Each row is a point. A path goes straight from each point to the next, and from the last back to the first. The post is the endless flat space through its rows: a point in 2 columns, a line in 3, a plane in 4, and so on, so that a path can go around it. How many times does the path go around the post? Going back the other way cancels.

Post (1 x 2):
[[-1.60 -0.84]]
Path (26 x 2):
[[-0.53 -0.18]
 [-2.20  0.48]
 [-2.39 -0.52]
 [-1.34 -1.66]
 [ 1.50 -2.42]
 [-1.04 -0.26]
 [-2.79  0.18]
 [-4.08  0.44]
 [-2.01  1.35]
 [-0.34 -0.84]
 [ 0.00 -2.78]
 [-2.20 -1.47]
 [-3.84  0.97]
 [-0.88  0.96]
 [ 0.73 -2.32]
 [-1.39 -1.59]
 [-0.08 -1.67]
 [-1.49 -0.09]
 [-2.64  0.06]
 [-1.96 -1.43]
 [-0.70 -2.60]
 [-3.42 -0.26]
 [-3.28 -0.73]
 [-0.16 -3.55]
 [-3.82 -0.11]
 [-3.56  1.50]]
Times around: 0

Post (7 x 8):
[[-0.43  0.85 -0.07  0.45  0.99  0.78 -1.37  0.44]
 [ 0.16 -0.35 -2.21 -0.29 -1.80  0.98 -1.08  2.32]
 [-3.76 -1.23  1.16 -0.77 -4.63  0.13  0.43 -3.31]
 [-0.52  0.27 -1.27 -0.82 -0.27  0.06  1.37 -4.13]
 [ 0.83  0.87 -3.12  1.60  1.87  3.53 -0.61  1.82]
 [ 2.36 -1.75  0.77  3.58  0.64  1.73 -1.30  1.41]
 [-1.74 -1.73 -0.26 -2.20 -1.70  1.08 -0.64 -2.82]]
Path (26 x 8):
[[ 1.84 -1.54 -0.74 -0.33 -0.05  0.54 -2.76 -0.36]
 [-1.39 -1.01 -1.29  0.89 -4.06  2.98  0.27  0.27]
 [ 0.73 -1.44 -0.31 -3.14  0.69  1.89 -0.03 -0.27]
 [-4.49  1.68 -0.01 -0.23 -2.60  0.41  1.31  2.35]
 [ 1.46 -3.00 -2.64  0.97 -2.06  1.37 -1.04  2.68]
 [-0.31  0.42 -1.91  0.48  2.94  2.78 -1.76 -1.26]
 [ 0.68  2.50 -3.76  1.37  1.46  2.81 -0.66  1.68]
 [ 0.31 -2.16 -1.18  0.50 -3.75  3.24  1.21 -2.96]
 [ 1.25 -1.29 -0.10 -0.54  0.80  2.97  2.14 -2.22]
 [-0.25 -0.55  0.88 -1.65 -1.69  0.19 -1.25  0.24]
 [-2.84  0.97 -2.07 -0.94 -2.13  2.06  2.03 -0.85]
 [ 1.83 -4.04 -2.13 -1.99  1.42 -0.48 -1.02  0.17]
 [-0.78 -1.92  0.72 -1.01 -4.79 -4.09 -1.91 -0.25]
 [-2.71  1.20  0.47 -0.12 -1.36  0.28 -2.31 -0.71]
 [ 0.64  1.01  1.74  3.45 -1.53  0.39 -1.70  1.89]
 [ 2.11 -0.12  0.83  1.92  2.18  3.34  0.49 -1.60]
 [-3.36  0.32 -1.00 -1.62 -1.66  1.70  2.96 -0.50]
 [-2.66 -2.35 -1.81  0.54 -0.78  2.97  1.64 -1.86]
 [-1.50 -1.72 -4.24  0.94 -3.59  3.00  1.12 -2.41]
 [-0.06  1.09 -0.43  0.02 -1.60 -2.31 -1.06 -1.81]
 [ 3.69  0.95 -0.34  3.61 -0.05  1.29  1.24 -1.67]
 [ 0.15  1.14  1.79 -3.10  0.42 -1.74  0.98 -3.22]
 [-0.32 -0.23 -1.83 -0.39  1.50  2.79  3.43 -4.23]
 [ 2.83 -1.54 -2.41  0.73  1.23 -0.48  2.44 -2.56]
 [ 1.60 -4.04 -2.33 -1.72  0.64  1.90 -2.56  0.43]
 [-1.21 -0.93 -2.36  1.19 -0.57  0.68 -2.38 -0.81]]
Times around: 4

Post (11 x 12):
[[ 1.11 -1.00 -0.93  2.22  2.21  0.81 -4.22  0.05  1.08 -0.10  1.96  0.82]
 [ 1.30  0.89 -3.69 -2.30 -1.82 -0.48 -0.09  1.43 -1.33 -3.29  0.42  0.12]
 [-1.01 -0.69  1.12 -1.98 -3.90 -0.06  0.23  0.68  1.10  1.04  1.76  1.04]
 [ 2.49 -0.10  1.14 -1.98  2.62 -2.17 -1.84  0.90 -1.53 -1.52  0.01 -1.06]
 [ 2.06  0.34  0.80 -2.85 -1.92 -2.38 -4.29  1.48  1.13 -1.68  0.70 -0.57]
 [-0.93  2.12  1.55  0.50 -0.26 -0.21 -0.24  1.43 -2.27 -2.82  1.02  0.00]
 [-2.91 -2.25  1.45 -1.14 -0.17  1.03 -1.69  0.84  1.08 -1.12  1.17  1.02]
 [ 1.02  1.77  0.50 -1.27 -1.71 -1.25  0.16 -1.69 -0.21  2.64  0.13 -4.93]
 [-0.43  0.31 -2.02 -1.42 -0.36  0.36  0.41  0.43 -1.63  2.88 -1.94 -1.58]
 [ 0.51 -2.22 -0.77  1.22  0.84 -1.45  0.37  1.40  0.68 -0.82  0.52 -1.43]
 [-0.50  0.25 -0.61  1.86 -0.25 -3.06 -0.08 -1.04  1.28 -0.34  1.23 -1.37]]
Path (23 x 12):
[[-0.77  0.15  1.46 -1.29  0.49  1.91  0.39  0.25 -1.53 -2.18 -1.46 -2.70]
 [-0.96  2.30  2.03 -0.81 -1.42 -1.84  0.56  0.37 -0.22 -0.58  0.15 -2.74]
 [-0.24  1.44 -0.15  0.49  1.25  0.26 -2.19  3.03 -2.02 -2.08  0.93 -1.28]
 [ 1.89  0.68  0.84 -0.78  2.63 -1.01 -1.81  1.82 -4.14 -0.71 -0.41 -2.10]
 [ 3.47 -1.78  0.92 -1.32  1.99 -5.59 -2.76  1.21 -0.15 -6.24  0.51  3.54]
 [ 0.88  1.00  0.06  3.49  3.03 -0.55 -1.59  1.66 -0.87 -1.67  0.07  0.52]
 [ 2.15  0.19  2.69 -1.10 -0.26 -3.43  1.30  5.27 -0.60  0.55 -0.89 -0.94]
 [ 0.22  1.45  0.24 -1.87 -2.08 -1.44 -1.97  3.44 -1.32 -1.11  1.40 -1.96]
 [ 0.47  0.26 -1.73 -1.79  2.09  1.63 -1.86  0.34 -0.89 -0.67  0.59 -2.21]
 [ 0.42 -0.86  0.21  1.26  1.69 -2.36  0.16 -1.22  2.65  0.74  1.76  2.16]
 [-0.56 -1.60  0.91  2.23  0.79 -4.74  0.96  2.25  1.94 -3.54  0.02 -0.34]
 [ 2.85  0.62 -0.47 -3.49 -2.49 -1.68  0.42  0.52  1.78 -0.44  2.29 -2.36]
 [-1.18 -1.78 -2.51 -1.74  1.63 -2.61 -3.14 -1.04  0.95  0.01  0.13 -0.01]
 [ 1.52 -0.86  3.32 -4.06 -1.54 -2.11 -3.19  0.19 -0.66  2.08  0.89  2.88]
 [-1.71 -0.41 -0.46 -1.92 -3.92 -1.45 -2.79  0.73  1.14 -5.36  1.85 -0.94]
 [-0.17  1.08  0.26 -3.33  0.14 -1.38 -4.78  1.44 -0.04 -0.89  0.38 -0.28]
 [ 1.72 -0.61  0.95 -3.25  1.64 -1.63  0.72  3.47 -2.02 -0.17 -0.63 -1.01]
 [ 1.38 -1.86  0.82  1.85  0.70  0.26 -5.27  0.47  1.50 -0.84  4.68  2.48]
 [ 2.40 -0.88 -1.73 -0.22  2.37 -3.05  0.78  1.70 -3.36 -2.19 -1.87  0.17]
 [ 3.02 -1.26  3.91  0.48  4.29 -1.68 -2.49  2.70 -0.37 -4.99 -0.86 -5.43]
 [-2.17 -0.60 -1.55 -1.92 -1.66 -1.39  1.45  2.03  0.74 -1.56 -0.78  0.94]
 [ 3.62 -1.03 -0.32 -2.50 -1.69 -2.22 -0.53  0.98  0.92 -1.81  3.43 -1.16]
 [ 1.74 -1.92 -2.31  1.04 -3.49  0.55  0.18  1.34  0.18 -2.63  3.60  2.61]]
Times around: 3

Post (17 x 18):
[[ 0.06  1.36  0.87 -0.06  1.65  0.98 -0.56  2.62 -3.02  0.78 -4.57 -1.64
  -2.49 -5.30  0.05 -0.35 -1.32  0.02]
 [ 0.29  0.43  1.40  2.67  3.15 -0.26  0.48  0.60 -2.01  0.78 -4.12 -3.37
  -1.69 -4.38 -1.78 -1.35  1.49 -0.93]
 [-0.11  0.07  1.66 -0.20  2.69 -0.69 -0.42 -0.66  1.65  0.72  2.93  2.31
   1.77 -0.40  0.82  0.48  1.25  0.46]
 [-1.49 -0.29 -3.78 -2.66 -0.74  1.66  1.37 -0.36 -0.14 -0.29  1.00  0.11
   3.05  0.06 -3.82  2.89  0.18 -1.67]
 [ 0.55  1.02 -4.43 -0.80  0.51  1.25 -0.16  0.06  1.86  1.96  0.57  1.60
   0.81  0.91 -2.12  3.30  0.59  0.71]
 [ 1.20  1.78 -2.65 -0.61  0.63  0.06  2.75  0.35  0.41  0.62 -0.27 -0.80
   1.34 -2.30 -1.89  0.88 -0.35 -2.29]
 [ 0.41 -0.71 -4.25 -2.12 -1.38 -0.10  1.50  0.85  0.81 -0.29  0.24  1.54
   2.61  0.77 -1.72  0.35  2.54 -1.29]
 [ 0.30  0.26  3.63  0.21  0.27 -0.09  0.20  2.29  0.88  0.55  3.23 -0.04
  -0.31  0.32 -0.59 -1.66 -1.22  1.18]
 [-0.30 -0.42  1.49 -1.82  1.40  0.46 -1.52  0.72  0.17  2.98  3.93 -0.03
   0.92  1.01  1.15 -2.05  0.73  0.40]
 [ 1.36 -0.27 -4.32 -0.82 -1.77 -0.57 -0.46 -0.07  0.68  1.13  0.34 -0.64
   2.88 -0.62 -1.78  3.09  1.95 -0.05]
 [ 1.40  2.22  0.27 -1.81 -0.19 -1.37 -1.32 -0.41  1.03  0.48  1.42 -0.73
   0.94  0.72 -0.71  0.48  4.00  0.57]
 [ 1.97  1.06  1.65  1.38  0.29  1.45  2.43  1.59 -4.41  1.67 -3.92 -2.17
  -2.26 -2.93 -0.93  1.34 -0.81 -0.42]
 [-1.84  1.21 -4.24 -1.22 -1.20 -0.04  1.78 -0.56  0.59  0.72 -0.76 -0.76
   3.16 -0.92 -1.08  1.01  1.96  0.43]
 [-0.49  0.55  1.07  1.21  0.10 -0.63 -2.26 -0.77  2.73  0.61  2.20  0.16
   0.72  1.54  2.03 -0.01  2.38 -0.94]
 [ 0.07  0.51  1.78 -0.29  0.93  1.74 -1.68  3.18  1.68  1.60  3.05 -0.30
   1.75  1.49  0.45 -0.19  2.36  0.45]
 [ 1.46  0.46 -0.30 -1.76 -1.20  1.35 -1.65 -1.39  3.67  1.10  0.58  1.09
   2.65  0.84 -0.91  0.86  2.64  0.20]
 [ 2.02  0.79  1.26  0.94  2.22 -0.29 -1.47 -0.01 -0.22 -1.12  1.46  0.44
   2.36  2.03  1.22 -2.14 -1.01 -0.14]]
Path (26 x 18):
[[ 0.88  2.72 -1.27  0.46  1.32 -1.30 -0.72  0.65  1.26  1.88  1.02  0.43
   1.97 -0.39  1.59 -0.27 -0.60 -0.56]
 [ 0.99  0.41 -1.99  4.58  0.75 -1.73 -1.21 -1.21 -0.50  0.69 -4.36  0.84
  -0.25 -4.02  3.14  0.66  2.91  0.28]
 [ 2.56  0.58 -0.52  1.84  2.31 -0.28 -2.00  0.47  1.00  1.17  1.25  4.13
   0.57  2.50  4.43 -0.82  0.91  3.02]
 [-0.80 -1.94 -1.57 -0.87  3.78  1.12  1.77  3.76 -0.13  0.85  2.66  1.66
   0.65  2.94 -0.95  0.33  1.75  0.59]
 [ 0.31  1.66 -0.93 -0.54  1.33 -2.67  2.53  2.37 -2.44  2.26 -4.44 -3.72
  -0.55 -5.18 -1.31  0.41  3.70  1.38]
 [ 0.92  1.21  1.20 -0.59 -0.20 -1.46 -0.48  1.84 -1.04 -0.56  2.22  1.68
   3.80  1.06 -0.18  2.28  1.62 -1.78]
 [ 1.22 -1.12 -2.87  1.42 -0.02  0.63  0.51  2.77 -0.63  1.20 -0.24 -0.25
   1.88 -1.27 -0.12 -1.35 -0.79 -1.47]
 [-0.18  2.03 -2.42 -2.57  1.33  2.32 -4.92  0.85  1.45  0.97  2.06  2.26
  -0.54  0.57  2.53 -0.27 -2.04  2.17]
 [-0.89  0.95 -1.07  1.45 -2.35  0.36  2.88  0.13  2.11  1.60 -3.97 -1.72
  -1.60 -4.00  0.68  1.00  1.83  0.21]
 [ 2.55  0.32  0.82 -0.68 -1.38  1.12  2.62 -0.49  6.88  2.86  5.90  0.80
   4.21  3.40 -2.92  0.76 -2.48 -1.93]
 [ 1.36  3.85  0.17 -2.07 -2.55  0.96  0.30  0.77  0.72  0.25  1.14  0.07
   4.24  3.71  0.30 -0.22  0.59 -0.86]
 [ 0.73  1.63  0.16 -4.23 -2.26 -0.23  2.83  1.97 -2.04  1.39  1.25 -1.59
   1.44 -1.87 -4.43 -2.86  1.42  0.98]
 [ 0.31 -1.66 -2.56 -1.04  0.03  1.48  2.81  4.95  0.43 -2.71  5.11  2.19
   3.56  2.57 -3.20 -0.37 -1.00 -1.77]
 [ 0.73 -1.38 -2.07  2.98  0.33  0.43  3.81 -1.80  0.12 -0.77 -0.77 -1.49
  -0.03 -0.85 -1.73  2.18  1.47 -1.86]
 [ 0.70 -2.72  1.37 -0.88  2.70 -0.08  0.25  0.76 -1.50 -0.91 -4.87 -0.61
  -0.98 -4.14 -0.58 -2.06  0.05 -2.57]
 [ 0.65 -0.47  0.22  0.91 -0.16 -2.84 -0.10 -0.45  3.48  1.47 -1.77  0.97
   1.63 -1.64  0.79 -1.44  0.65 -0.44]
 [ 2.48  3.03  3.64  0.10  0.52  2.46 -2.62  2.19  2.41  1.17  1.98  1.11
  -1.50  2.51  1.85 -2.00 -1.03 -1.17]
 [-1.36 -0.81 -1.39  1.53  1.27  1.53 -1.81 -0.58  0.66  0.01 -1.67  1.35
  -1.18 -2.25 -1.73  1.59  1.11 -0.38]
 [ 1.81 -0.23 -3.99 -2.84 -0.77  3.82 -0.84  1.75  1.53  1.98  3.58  2.27
   1.74  0.03 -0.71  2.72 -3.15  3.21]
 [-3.70  1.05 -0.99 -0.30  3.54  1.05 -1.03 -2.55  0.34  4.95 -2.43 -2.79
  -0.75 -3.52  2.83  0.49  0.76  1.36]
 [ 1.78  3.05  1.27  0.38  1.09  1.39  2.78  2.06 -1.46 -0.56  1.18 -2.75
   2.67  1.56 -2.96  3.76  0.89 -1.96]
 [ 1.56  3.26  3.44  0.26 -3.31  2.24  3.56  0.92  0.37  2.12  1.33 -1.26
  -1.08  2.13 -2.54  2.00  0.32  0.05]
 [ 1.23  1.69 -0.72 -0.84 -2.05  1.71  1.25 -0.10 -0.86 -2.12  1.34  1.19
   4.81  0.36  0.66 -0.40  0.00 -1.22]
 [-1.46 -2.17 -2.18 -1.55 -1.25  1.94 -4.19  0.66  0.84 -0.59  2.21 -2.56
   3.49 -0.15 -1.32 -3.37  2.23  0.65]
 [ 3.39 -0.71 -0.49 -1.31 -3.50  2.63  1.98  2.85  2.13  1.84  0.23 -1.72
  -0.03 -0.56 -1.66  1.65  0.52 -0.49]
 [ 2.52  0.71 -1.23 -0.71 -0.98  0.95  3.24  1.79 -0.49  1.63  0.08 -1.25
   1.70  3.09 -2.47  1.87 -1.47 -1.56]]
Times around: 5

Post (17 x 18):
[[ 0.24 -3.06  0.42 -1.81  1.13  2.15  0.26  2.53  0.06 -2.25 -0.70 -1.91
  -0.31 -1.42  0.37  0.30 -2.03  2.38]
 [-0.74  1.81 -2.60  0.47 -2.18  1.22 -1.12 -0.87 -0.28 -1.94 -0.77  1.11
   5.05 -0.81 -2.40  0.79 -1.30 -1.28]
 [-2.58  1.08  2.56 -0.91 -3.18  0.19 -3.04  1.04  2.13  2.30  0.27  1.81
  -2.35 -1.90 -3.03 -1.22 -0.66 -0.12]
 [ 1.29  2.02  1.05  0.99 -0.85 -2.62  0.01  3.23 -0.22  1.60 -0.64  1.56
  -0.78  1.80 -0.88  0.81 -2.73  0.95]
 [ 3.44 -0.40 -0.28 -1.04  1.45  0.39 -0.79 -0.47 -0.70  2.48  2.57 -0.93
   1.29 -1.22  2.26 -1.98  0.56  0.87]
 [ 0.81 -1.22  1.11 -1.07 -0.33  1.16 -0.19  0.48  1.28 -1.85  0.71  0.23
  -2.34 -0.33 -2.10  1.78  0.00 -0.41]
 [ 0.81  1.57  1.12 -0.67 -0.65  1.05 -1.50 -1.44  2.03  0.17 -2.58 -1.19
  -1.22 -1.44  0.04 -0.68  0.89 -4.39]
 [ 0.88  0.55 -0.32  1.43  1.31  0.38 -5.58  0.98  0.65  0.77 -0.37  1.87
   0.01 -0.42  0.30  1.82  2.84 -0.97]
 [-1.12  1.62 -0.78 -2.98 -1.37  0.19  0.36 -0.42  0.87 -0.44 -1.36  0.95
  -1.59  1.89 -2.15 -1.21  0.19 -0.79]
 [ 2.03 -0.97  0.77  2.06 -1.34  1.08 -3.21 -2.06  0.83 -0.66 -2.76  3.30
  -1.04  0.35 -0.07  1.14  1.37 -1.61]
 [-1.86 -1.46  3.68  0.52 -2.39  1.13 -0.86 -0.29  1.92  0.74 -0.51  1.30
  -2.12 -1.06  0.23  3.49  0.35 -1.33]
 [-1.31 -1.57  3.38  0.49 -3.67 -0.33 -1.08  2.90 -3.52  2.28  1.07  1.92
  -2.73 -0.11 -0.60  2.72 -1.58 -0.13]
 [-3.29 -0.58  4.77 -1.99 -0.52  0.39  1.25 -2.04 -2.93  0.61  0.74 -2.82
  -2.15 -2.90 -0.04 -0.56 -1.95 -1.28]
 [ 1.21 -0.17  2.42 -0.89  1.24  1.94 -0.55  0.88 -0.98  1.37  1.43 -4.20
  -0.51 -0.59  0.97  0.20  2.68  3.79]
 [-0.67  1.46 -0.56 -0.97 -0.57  2.22 -1.05  1.60  2.05 -1.66  0.79  0.55
   0.65 -0.93  0.30 -2.31 -0.04  0.75]
 [-0.59  1.13  0.47  1.40  0.15  0.47 -0.70  0.69 -1.21 -0.39 -1.52  0.70
   3.47 -0.64 -2.32  1.50  1.23 -3.43]
 [-0.39  0.69  0.62  0.48  0.08  1.34 -1.47  0.86  0.76  2.60  2.31 -0.22
  -0.59  0.50 -2.20  0.32 -1.36 -0.07]]
Path (32 x 18):
[[ 1.86  1.66  1.69 -4.70  0.04  0.04 -0.69  3.09 -1.48  0.37 -1.10 -4.27
  -0.77 -1.80 -0.22 -2.65 -2.77  2.44]
 [-0.66  0.41  1.19 -0.55  1.63  0.02 -1.98 -0.52  1.15  2.57  1.85 -1.83
  -0.45  2.01 -2.14  2.06 -2.41 -3.79]
 [-1.20 -1.43  2.47 -2.21 -2.19  1.80  0.95  1.01  1.82 -0.61  3.77 -1.88
  -0.93 -3.24  1.13 -1.86 -0.84  0.55]
 [-0.63 -2.16  0.55 -1.02 -2.06  0.59 -2.62 -0.60 -0.64 -0.58  2.18 -1.14
  -0.25 -2.64  1.74 -0.33  0.36  1.00]
 [ 3.68 -2.45  0.96 -2.08 -1.47  0.02 -0.74 -0.15  0.89  0.90  1.49  1.31
  -0.38  0.61 -0.29 -2.60  0.84 -0.81]
 [-1.67 -0.02  3.61 -3.67 -0.66 -1.24  0.69  0.36  0.94  0.23 -1.88 -1.25
  -0.82 -1.83 -0.34  2.04 -0.31 -4.46]
 [ 1.91  0.72 -0.23  0.69  2.80  1.69 -3.25 -0.84 -1.34 -0.08 -0.47  0.42
  -2.22 -0.02 -0.23  1.43 -1.54 -3.70]
 [ 1.92  2.11  0.67  0.94  0.96  0.02  2.39  0.37 -1.18  0.06 -0.04 -1.36
   0.51 -0.37  0.48  2.64  0.32  0.94]
 [-3.20  1.81  2.41 -4.14 -0.92 -3.05  3.29  1.37  2.56  2.12 -1.25 -0.52
  -3.41 -0.16 -0.22 -4.61  0.94 -0.84]
 [ 2.66 -1.10  0.34  0.10 -0.65  1.34  0.38 -1.60  2.45  0.52 -1.04  0.25
  -1.04  2.53 -1.94  1.78  3.61  1.13]
 [ 0.22  0.53  0.27 -0.82 -0.90  2.04 -3.42 -0.59  3.21  3.08 -2.79  2.46
  -1.28 -1.49 -0.66 -2.08  4.02 -1.59]
 [-3.52 -1.88  3.76 -3.73 -0.89  3.28 -1.31  0.99 -0.65  2.14 -1.09 -2.76
  -3.70 -2.32 -0.04 -2.01 -0.10  3.87]
 [ 0.32  0.40 -0.69 -2.95 -2.67  2.15 -3.18 -7.43 -1.36  3.80 -2.72  1.71
   1.47  0.95 -0.17 -4.55 -2.54 -1.41]
 [-1.37  2.96  1.07 -1.00 -0.80  0.00  0.19  0.49 -0.29  2.16  1.21 -2.30
   0.86  2.11 -3.93  2.99  2.42 -3.59]
 [-1.18 -0.92  1.44 -3.00  0.84 -0.12  2.15  0.67  4.29 -0.37 -0.30 -3.77
   0.81 -2.62  2.82 -3.14 -1.63  0.73]
 [ 1.95 -0.40  0.15  1.42 -1.39 -0.17 -1.13  2.91 -1.08 -2.22  0.55  1.49
   0.40 -1.59  0.20  4.60  0.94 -1.68]
 [ 0.27  1.78  1.41  2.99 -1.90  3.14 -2.95  2.71  2.82  1.69 -1.01  1.18
   0.69 -1.13 -4.66  4.58  3.31 -4.66]
 [-2.28  0.33  0.79 -1.50  0.18  3.52 -1.54 -0.53  0.86  1.71 -0.06  0.36
  -0.04  0.13 -3.58 -3.17 -1.24  1.76]
 [ 0.98 -0.44  0.71 -1.83 -2.10  0.32 -3.46 -1.12 -0.28  2.81 -0.88  0.77
  -3.00 -0.15  0.10  1.45  0.00  0.87]
 [-0.38  2.25  2.05 -1.84 -2.93  1.09  1.66  2.31  3.09 -0.78 -0.10 -0.29
  -2.89  1.17 -0.62  0.12 -2.00 -1.78]
 [-0.71  0.33  2.33 -1.15 -0.13 -1.40 -4.84  2.43 -4.07  1.98 -2.87 -2.58
  -1.88  0.41 -2.92  2.02  2.75  1.84]
 [-0.31 -1.47 -1.59 -0.86 -2.87  0.81 -4.52  1.85 -2.26 -2.86 -3.88 -1.17
  -0.62 -1.73  0.20 -1.93  2.29  1.73]
 [-1.99 -0.16 -2.24 -2.78 -0.49  1.20  0.03 -5.30 -1.32 -2.87 -0.26  0.19
   0.61 -1.55 -1.39 -3.59 -0.39  0.65]
 [-1.78 -0.26  0.27 -0.47 -4.37  1.29 -1.19 -2.21 -0.30 -0.79 -1.85  4.74
  -0.51 -2.34 -2.25  0.68 -1.03 -2.47]
 [ 0.31 -1.05  0.01 -1.75  0.75  3.55 -0.69  1.45 -0.65 -2.37 -0.36  0.52
   0.19 -0.92  1.38  1.14  0.21 -0.40]
 [-0.84  2.30  0.57 -3.84 -1.16 -0.77  2.76 -1.44  1.34 -0.30 -0.36  0.78
   0.94 -2.88 -1.19 -0.51 -3.80 -1.01]
 [-2.96  0.95 -0.58  2.46 -0.07 -0.24 -1.63  2.14  1.15  0.37 -0.92  4.97
  -0.42 -0.54 -1.85  2.30  0.11 -3.45]
 [-0.89 -1.71 -1.26  3.16 -0.67  3.41 -1.78  0.88  3.00  0.41 -0.49  1.49
   0.05  0.73  3.65  2.95  3.06 -2.49]
 [-2.22  1.01 -1.03  0.37 -1.42  1.42  1.02 -0.46  1.61 -4.02 -1.36 -0.08
   3.56  1.19 -0.38 -0.39 -0.64 -3.49]
 [ 1.45 -2.60  1.52 -1.39 -4.09  0.05 -0.69 -1.16 -1.75 -0.49  1.07  3.82
  -4.01  2.48 -0.98  4.32  0.05 -1.04]
 [ 3.89  0.34  2.93 -1.04 -1.68 -1.34 -1.51 -0.83  1.69  2.32  1.33  0.16
  -0.78 -4.03 -0.38  3.04 -2.05 -1.38]
 [-1.19 -1.18  1.91  0.79 -0.59  1.10 -3.92  2.36 -2.74 -0.12  0.85  2.90
  -0.83 -1.76 -0.43  2.22 -0.51  3.67]]
Times around: 1
